Each row is a point. To make a cloud, some directions were put in groups of two or more. Within a group, all points are equally far from the middle, so they leave a hole (a ring in 2 directions, a hollow ball in 3). The other directions are filled evenly. Then the cloud was stretched, turned, moved and blurred a little. Count the holes, and give their numbers of directions, smallest first.
In the rows, zero is written as 128.

Cloud (22 x 3)
[[ 57 100 117]
 [ 93 176 152]
 [159 134 194]
 [157 127 144]
 [166 124 172]
 [ 64 146 149]
 [120  58 139]
 [129 103 106]
 [135 183 134]
 [166 119 176]
 [ 73 128 174]
 [115  34 137]
 [153 144 192]
 [108 110 116]
 [158  41 104]
 [155 142 218]
 [141 150 160]
 [149 139 198]
 [182  92 181]
 [122  70 163]
 [ 87  83 123]
 [113 118 180]]
Holes: 0

Cloud (32 x 4)
[[106  99 119  55]
 [ 27  74 148 100]
 [112 125 117 145]
 [144 129 209 105]
 [120 111 177 146]
 [186 173 137 183]
 [130 106  93 110]
 [ 96 118 199  99]
 [159  98 189 155]
 [160 117  96 171]
 [148 138 212  88]
 [133  92 182 147]
 [172 117 102 125]
 [187 129 202 110]
 [188 185 128 166]
 [162 198 128 114]
 [140  72 180 146]
 [127  83 185 132]
 [ 96 193 161 107]
 [119 157 129 135]
 [236 188 122 164]
 [177 202 138 153]
 [172  56 155 119]
 [141 113 126 182]
 [ 82 109 191 101]
 [192 150 146  94]
 [142 159 131 155]
 [146 111 144  70]
 [159 171 165  54]
 [154 127 176 171]
 [ 75 127 126 120]
 [101 100 184 122]]
Holes: 1 (2)

Cloud (32 x 4)
[[ 90 126  82  95]
 [190 109  72 120]
 [ 48 117 181 170]
 [137  50 128 132]
 [ 66 158 121 165]
 [108 182 135 138]
 [175 108 133 165]
 [135  69 144 182]
 [114  84  59 127]
 [104 143 189 109]
 [163  67 128 118]
 [ 80  71 141 110]
 [147 157 100 165]
 [111  99  60 110]
 [108  58  91 138]
 [190 111  69 123]
 [180 113  71 104]
 [175  83 118 108]
 [ 72 117 202 165]
 [135  52 130 127]
 [109 153  94 175]
 [ 67 119 136 189]
 [117 111  72 180]
 [126 116  57  99]
 [ 78 123 116 189]
 [132 140  89  81]
 [177 114  60 109]
 [180  99 128 161]
 [ 91 166 109 166]
 [120  86  67 171]
 [113  71  93 179]
 [ 90 133 203 123]]
Holes: 2 (2, 2)

Cloud (50 x 6)
[[148 133  87 103 138  93]
 [104 131 146 121 144   7]
 [136 113 136  49 120 204]
 [144 122 124  52 107 104]
 [116 170 129  95  46 152]
 [109 139 104  84 161  77]
 [146  92 130  95 128  91]
 [187 123 147  54  89 112]
 [119 120 146  87 177  29]
 [130 106 130 109 129 178]
 [165 138 116 147 127  95]
 [199  81 148 131 101 143]
 [115 174 157 130  89 195]
 [147 132 112 101 160  91]
 [156 140 118  73 122 133]
 [ 85 123  97  46 175  69]
 [151 166 130 101 126 194]
 [136 117 103 129 124 118]
 [177 150 142  77 121 153]
 [205 139 147 144 106 164]
 [106 118 126  65 151  79]
 [ 92 131 122  97 168  74]
 [147 190 137 105 175 131]
 [105 155 165 135  97 167]
 [144 154  85 178 155 108]
 [159 162 158  99 130 112]
 [123  82  74 114 128  69]
 [130 117 144 209 120 125]
 [131 157  55 132 174 163]
 [138 167  92 117 179  43]
 [142 163  86  92 173 165]
 [148 150 158 160  95 148]
 [ 89 116 119 108 173  66]
 [ 92 218  97  44 174 113]
 [162  95  90 120 137  50]
 [ 85 117  81  61 149  87]
 [157  73 133 172 137  94]
 [126  77  80 134 133  48]
 [118 136 176 105 170  80]
 [ 96 168  92 105 118 110]
 [133 183 112 110 118 148]
 [125 132 172 135 118  62]
 [ 67 123  96 115 133  88]
 [127  90 114 140 102  41]
 [171 127 157  90  95  82]
 [105 143 130  67 193  89]
 [103 150  97 152 150 108]
 [129 192 170  51 117  91]
 [135 151  92  58 147  94]
 [140 104 159 152 143 104]]
Holes: 0

Cloud (46 x 6)
[[134 124  75 163 124  87]
 [207  91  84 161  99 168]
 [ 81 127 110 101 207 188]
 [173 190 159  83 166 114]
 [158 179 134 194 140 171]
 [ 55 124 108 180 159 129]
 [139  87 178 102 127 111]
 [ 74 178  98 128 146  97]
 [136 160 187 188  91 106]
 [109 145 183  63 157 171]
 [186 158  89 196 114 130]
 [237 156 151 101 143 150]
 [153  99 167 147 138 102]
 [141 147 154 131 160 163]
 [113 192 120 160 196 127]
 [123 130 133 189 173 180]
 [176 188 152 137 198 133]
 [119  98 135  94 128  99]
 [110 154 121  89 183 116]
 [149 178 130 165 126 173]
 [130 157 149 190 129 110]
 [155 134 129 139 223 118]
 [155 230 137 192 128 167]
 [183  48 134 157 156  97]
 [216  90 150 160 120 135]
 [116  75 106 127 195  63]
 [194 117 147 103 153 117]
 [ 73 129 133 228 145 136]
 [ 75 156  96 152  94  85]
 [184 193 145 160 142 150]
 [ 81  69  74 111 189 169]
 [141  73 174  95 124 118]
 [ 92  77  92  86 154 155]
 [129 192  94 151  98 112]
 [ 56 127 149 139 205 102]
 [140 122 143 107 194 126]
 [111 181 121 105 188 162]
 [150 188 185  77 182 155]
 [193 126 173 164  99 105]
 [160  96 115 110 225 166]
 [101 143 134 149 103 102]
 [138 109 117 195 126 172]
 [ 54 139  89  95 150 158]
 [124 186 168  96 193  99]
 [105 124  98 176 100 134]
 [156 199 125 212  99 154]]
Holes: 0

Cloud (81 x 8)
[[135 114 222 132 135 190 151 105]
 [105 162  74 100  43 151 137 197]
 [122 156  77 127  41 168 106 170]
 [176  99 145  90 118 152 154  48]
 [ 85  91 141 123 111 197 138  79]
 [146 200 146  70 116 191 155  97]
 [119 170 118  36 151 156 119  91]
 [106 134  86 142 120 145 219 157]
 [178  77 163  60 117 112 152 145]
 [204  70 104 168 143 158 134 171]
 [137  76 133 147 200 107 110 119]
 [214  82  86 130  68 147 157 163]
 [ 94  85  80 102 122 134 154  90]
 [177 118 121 158 178 203  85 124]
 [147 147 150 185 188 148 125  68]
 [135 197 150 174 163 166 117  91]
 [ 79 141  91  95  96 170  91 139]
 [192  69 157 196 127 124 105 152]
 [130 179 194 124 205 187 121  90]
 [ 86 202 111  79 158 199 159 110]
 [164 137 191  85  76 158 124 129]
 [177  50 162 135  82 172 112 139]
 [136 130  71 124 130 190  96  70]
 [141 126  75 186  62 179 162 161]
 [161 169 156 102 208 142 118 144]
 [185 122 145 119  72 151  79 120]
 [125 101 102 120  66 179  81 157]
 [161  51  97  86 124 149 134 109]
 [162 123 144 202 167 129  99 102]
 [116 168 113 129  87 196 182  71]
 [148 100  76 132 106 226 118 141]
 [124 122 189 120 113 138 168 209]
 [133 127 120 121  86  55 139 144]
 [ 77 167 134 156 192 195 106 117]
 [174 134 139  98  87 219 160 110]
 [ 65 177  83  76  93 177 152 138]
 [ 78 141 120 133 198 135 125 164]
 [ 91 146 152 122  85 171 154  57]
 [157 164 177  94 164 193 161 159]
 [102 100  81 113 123 129 143  69]
 [124 186  96 124  35 152 126 153]
 [176 116 128 206 148 152  86 142]
 [122 154 113 118 183 233 114 100]
 [152 129 101 177 104 196 105 196]
 [127 155 118  77 156 232 138 139]
 [165 132 169  80 119 112  89 151]
 [188 114 134 109 144 154 207 128]
 [118 145 174 143 156  90 195 126]
 [154 170 149 144 158  82 143 170]
 [ 92 109 187  96 154 186 142 161]
 [139 148 123 131  53 152 180  72]
 [114 110 146 167 207 205 116  84]
 [130 202 144  95 203 169 129 111]
 [197 151 106 156 126 176  93 123]
 [ 97  52 129 133 126 125 167 163]
 [172 149 118 179  75 181 133 184]
 [114 103 140 108  92 148 196  60]
 [143 103 146 125 176  76 113 106]
 [ 73 126  82  77  88 131 172 150]
 [ 87  82 144 158 102 138 178 100]
 [144 117 116  54  85 191 125 176]
 [195 120 154 110  74 159 130  79]
 [122 169  75 101  46 104 172 184]
 [ 93 151 140 129  55 169 156  84]
 [121 156 102 141 142 187 179  56]
 [138 104 195 131 138 103 203 117]
 [172 194 153 125 101 184 153 134]
 [ 84 125 116 149 195 127 171 130]
 [143 119 126  98  75 130  80 188]
 [146 130 126  82  63 110 216 121]
 [136 186 117 132 140 192 146  50]
 [161  92  81 144 188 162 133 125]
 [ 64 152  98  71 122 144 118 124]
 [138 118 166 129 211  99 145  89]
 [124 150 120 198  97 181 133 182]
 [159 132 141  86 127 191 113  46]
 [110 161 173  57  87 174 165 108]
 [192 141  88 174  70 139 142 133]
 [194  94  84 122 112 176 102 103]
 [ 73 107 155  96 117 136 171 175]
 [109 115 154  44 101 150 184 144]]
Holes: 3 (2, 2, 4)

Cloud (93 x 9)
[[112  79 151 164  86 129 112  84 161]
 [149 168  95 103  52 105 163 163 162]
 [137  76  59  90 107 126 146 143 112]
 [192  59 133 126 116 121 108 101  69]
 [ 98 165 134  90 103  93  48 141 145]
 [ 84 146  86 102  77 162  99 146 147]
 [179 175 103  84 162 163 149 124 156]
 [ 92 149 178 106 183 166  42 156 107]
 [ 52 127 143 101 149 197 161 123  89]
 [174  95 131  84 145 153 160 129  88]
 [129  67  83 126 100 144 179 117 113]
 [141 137  88 175  98 103 103 129 187]
 [135 200  61  62  74 139 115 143 142]
 [180 115  56 171  60  63 160 100 105]
 [117 165  79 160  75 101  57  88 138]
 [147 135 140 121 132 170 173  98 132]
 [ 84 128  73  68 150  89 195 123 104]
 [114 114 145 124 145 141  99 115 225]
 [133 110 109  65 131 175 173 198 152]
 [152  70 117  39  84 171 184 127 113]
 [141 109 101 146  83  79 101 193 117]
 [129 153  86  67 151 149 148 144  72]
 [102 118 133 133 155 187  96 160  80]
 [114 141  70  41 142 114 158 235 146]
 [ 89 129  77 147 147 123 121  77 101]
 [107 114 145 127 133 182  80 159  98]
 [116  80  23 134 113 107  52 107  46]
 [131 198 100  86  71  82 165 178 175]
 [168 170 176  88 108 119 173 105 112]
 [135  93  69  50 145 131 187 152 104]
 [ 92 187 107 115  77  77 123  95 181]
 [157 139 135 111 115  65 208 117 194]
 [137  86  69 143 146  70 115  90 117]
 [ 94  73  93  90 135 134 137  96 110]
 [139 144  81 160  94  67 136 142 105]
 [146 128  85 151  96 162 101 150 168]
 [ 54 130 121 110  91  98 118 145 161]
 [114 148 117 158  74 116 166 136 176]
 [147 127  96  51 149 159 189 112  99]
 [112  76  55 177  73 118 101 167  83]
 [ 76 135  72  63  50 112 146 169 133]
 [163 152  97  23  78 129 106 187 123]
 [169 190  60  95  74 122 162 122 173]
 [109  64  83 142 152 108  78 177  93]
 [117  66 125  49  78 186 169 158 150]
 [174 107  32 164  72  99 183  89 155]
 [ 93 163  91  73  73 142 166 160 165]
 [162 155  54 106 155 137 123 144  82]
 [111  86 134  96 152 180  80 136 147]
 [122 161  89 127  87 166 104 136 153]
 [161 121  63 166 164  99 122  73 140]
 [ 90 151  75 149 140 151 144 108 139]
 [127  92  70 184 134 101 112  52 143]
 [101 121  71  70 110 155 100 185 136]
 [118 110 177 118 122 192 124 156 128]
 [120 129  83 144 134  94  88 134  77]
 [162 132 123  41 119 112 161 109 192]
 [168 153  92 121 143 163 150 167  76]
 [136 119 120  70 168 179 112 169 147]
 [152 153 150  98  99  64 138 167 139]
 [141  56 129  82 142 162 168 175  75]
 [166  42  93 160 108 148 140  93 126]
 [163  80 113 186  74  97 179  80 141]
 [ 63 139  81 112 103 105 111 107  86]
 [ 79 104 129  15 181 210 143 198 102]
 [155 116 122 103  64 170 156 137 113]
 [120  51 108 167 155 108 120  77  73]
 [ 96  87  65 165 151 106 142  79 138]
 [ 92  92 126 115 142 163 133 135   7]
 [177 160  97 112  85 100  77 125 134]
 [189 111  93 130  45 175 171 129 135]
 [181 143 107  99  67 168 155  88 192]
 [119  97 195 194  97 181 143  83 125]
 [ 76 174 167  81 124 160  90 186 153]
 [141 102 102 136 120 123 162  72 119]
 [184 157 107  80 126 156  92 167 154]
 [107 106  98  76  67 118  84 137  86]
 [145 166  70  96 160 118 122 163 105]
 [127 111 155  95 119  88 130 150 148]
 [131 125  86  95  65 130 164 131 109]
 [161 162  93 110 179 124 173  94 150]
 [122  97 143 132  67 109 176  90  92]
 [155  93 157 109 158 108 147 177 158]
 [ 77 148 139 101 172 189 147 103 129]
 [135  91 101 134 163 126 108 133  40]
 [125  86 123 190 110  90 197 115  96]
 [130 118 172  64 135 164  78 169 126]
 [121 162  84 110 128 100 140 108 109]
 [115 126 110 113  96 162  92  81 168]
 [137  78 100  55 138 159 146  99 109]
 [140 171  73 140 179 153  98  94 135]
 [ 61  96  96 139 125 146 228 113 170]
 [173  94  78 139 176 166 166 120 135]]
Holes: 0

Cloud (105 x 9)
[[125 105  50 129 150  96  42 179  94]
 [ 98 111 104 117 199 102  52 207 176]
 [149 165 189 144 176 145  92 147  75]
 [187  87 161 145 170 136  57 128  86]
 [125 124  47 131 217 113  63 162 175]
 [158  58 146 105 158 182 126 102 150]
 [144 133  40 121 239  78 106 169 153]
 [164 179  66 112 223  75  95 114 133]
 [ 89 142 114 127 179 143 129 137 197]
 [105 138 148 160 149 123 135 101  64]
 [103 138  43 122 159  98 175 138 147]
 [171 117 123  59 161 155  83 126 105]
 [182 149 102 104 173 120 209 105 149]
 [ 67  85 107 186 164 116  93 145 161]
 [ 93 101  88 140 146 125 158 218 169]
 [ 54  81 119 143 148 140  62 202 146]
 [179 173  86 150 161 106 156  69  78]
 [155 159  83 191 186  86 108 132 116]
 [ 75 132  70 142 162 144 130 134 193]
 [150 127 130 208 173 174 135 133 112]
 [163 100  69 129 208  92  63 152 162]
 [ 91 158  54 127 139 105 138 140  98]
 [159  72 121 117 166 112 170 165 186]
 [138 194  91 138 110 114  77 154 143]
 [173  78  55  86 165 117  87 160 101]
 [158 125  93 148 209  55  82 188  95]
 [128  76 170 163  95 142 107 105 109]
 [162  80 105 121 132 172 183  89 177]
 [108 129  59 147 166 121 177 104 150]
 [150  57  86 145 110 125 100 184 147]
 [111 118 112 106 130 131 161 208 181]
 [191  89 111 148 199 156 133 111  78]
 [101  94 108 137 192 158 155 139 102]
 [ 92 142 117 164 105 127 109 199 107]
 [112 141  73 162 166  85  94 196  75]
 [179 100 151 172 130 113  61 151 114]
 [197 131  71 134 229 123 159 134 109]
 [117 160 145 158  91 129  60 155 166]
 [ 95  92 145 159  88 162 123 202 130]
 [115  63 144 159 115 162 114 222 154]
 [127 113  60 179 143 115  71 126 155]
 [104 167 183 174 127 167  85 122  98]
 [154 144 165 190 180 122  98 183 122]
 [106 110 131 136  80 147 161 196 165]
 [126 125 111 141 230 111  71 163  56]
 [156  87 120 196 135 140  82 112 142]
 [148 151  40  69 207  63 102 154 143]
 [ 73 109 148 158 128 202 121 128 170]
 [145  88 183 118 114 160 127 145 199]
 [172  70 150 104 177 160 118  97 149]
 [143 148  75 177 213 120 106 188 145]
 [156 173  75 124 140 129  45 134  65]
 [ 97  52 124 131 160 108 135 154 126]
 [195 155 109  82 111  98  87 133  88]
 [143 125 141 168 105 194 187  94 133]
 [ 93 131 128 186 173 109  31 201 109]
 [182 128  88  85 105 136 175  85 140]
 [108 106 129 122 237 117  88 166  99]
 [174  96  48  82 184 144  98 113 130]
 [161 104 128 205 105 154 151 144 157]
 [129  88 143 172 130 128 139 151  70]
 [ 95 143  54 165 161 121 139 110 147]
 [196 138  74 131 181 139  59  94  96]
 [144 159  70 161 204 148 109 150  85]
 [169 124  56 143 190 130 161 186 114]
 [138  67 117 137 203 113  43 142  96]
 [181  98  78 134 207 116  76 123 155]
 [146 158 116 152 153 159  81 166  59]
 [176 175  98 144 146 121  95 204 106]
 [109 166 110 119 197 113 121 116 171]
 [160  70 133 103 198  99  66 149 112]
 [167 115  59  87 242 108 108 101  88]
 [ 84 141  69 152 156 155 101 123 102]
 [151 125 124 164 110 142 201 111 169]
 [142  64  85 127 143 108 174 161 182]
 [136  75 168 109  85 135 143 127 123]
 [174 113 155 175 169 156 120 131  51]
 [ 62  83 136 176 186 153  95 177 154]
 [133 164 107 102 182  59 139 173 131]
 [159 110  94 115 192 103 187 164 176]
 [172  85 177 176 138 169  58 148 111]
 [176 147 111 176 127 152  57 139 150]
 [148 138 165  92 117 135  62  99  91]
 [174 191  87 163 165 113 163 106  82]
 [196 148 147 129 137 116 116 193 132]
 [135 121  74 173 174 145  45 104 125]
 [168  78 145 100 211 106 116 140  89]
 [188 137  39 152 213  83 123 145 103]
 [103 112  94 143  94 165 130 176 211]
 [ 95 109 110 133 211 103  60 213 166]
 [158 193  61  96 150  78  78 125 125]
 [ 74 137  85 179 138 116  93 133 175]
 [147 100 157 147  96 172 176 114 200]
 [149 121  44 176 210  97 109 145 130]
 [ 61  95 132 156 171 172 106 151 134]
 [162 150  80 169 154 102  54 113 133]
 [134 108 134  93 153 131 195 114  91]
 [ 58 101 105 143 110 116  73 174 184]
 [136  96 117 108 181 110 120  96 181]
 [109 118  32 110 139 104 128 118 168]
 [147 167 128 129 191  96 140 174 161]
 [141 136  75 104 220  66 105 151 165]
 [136  42 136 131 129 169 122 118 111]
 [188 167  97 142 139 123  68  93 133]
 [159 157  95  82 135 105  81 159 172]]
Holes: 3 (3, 3, 3)
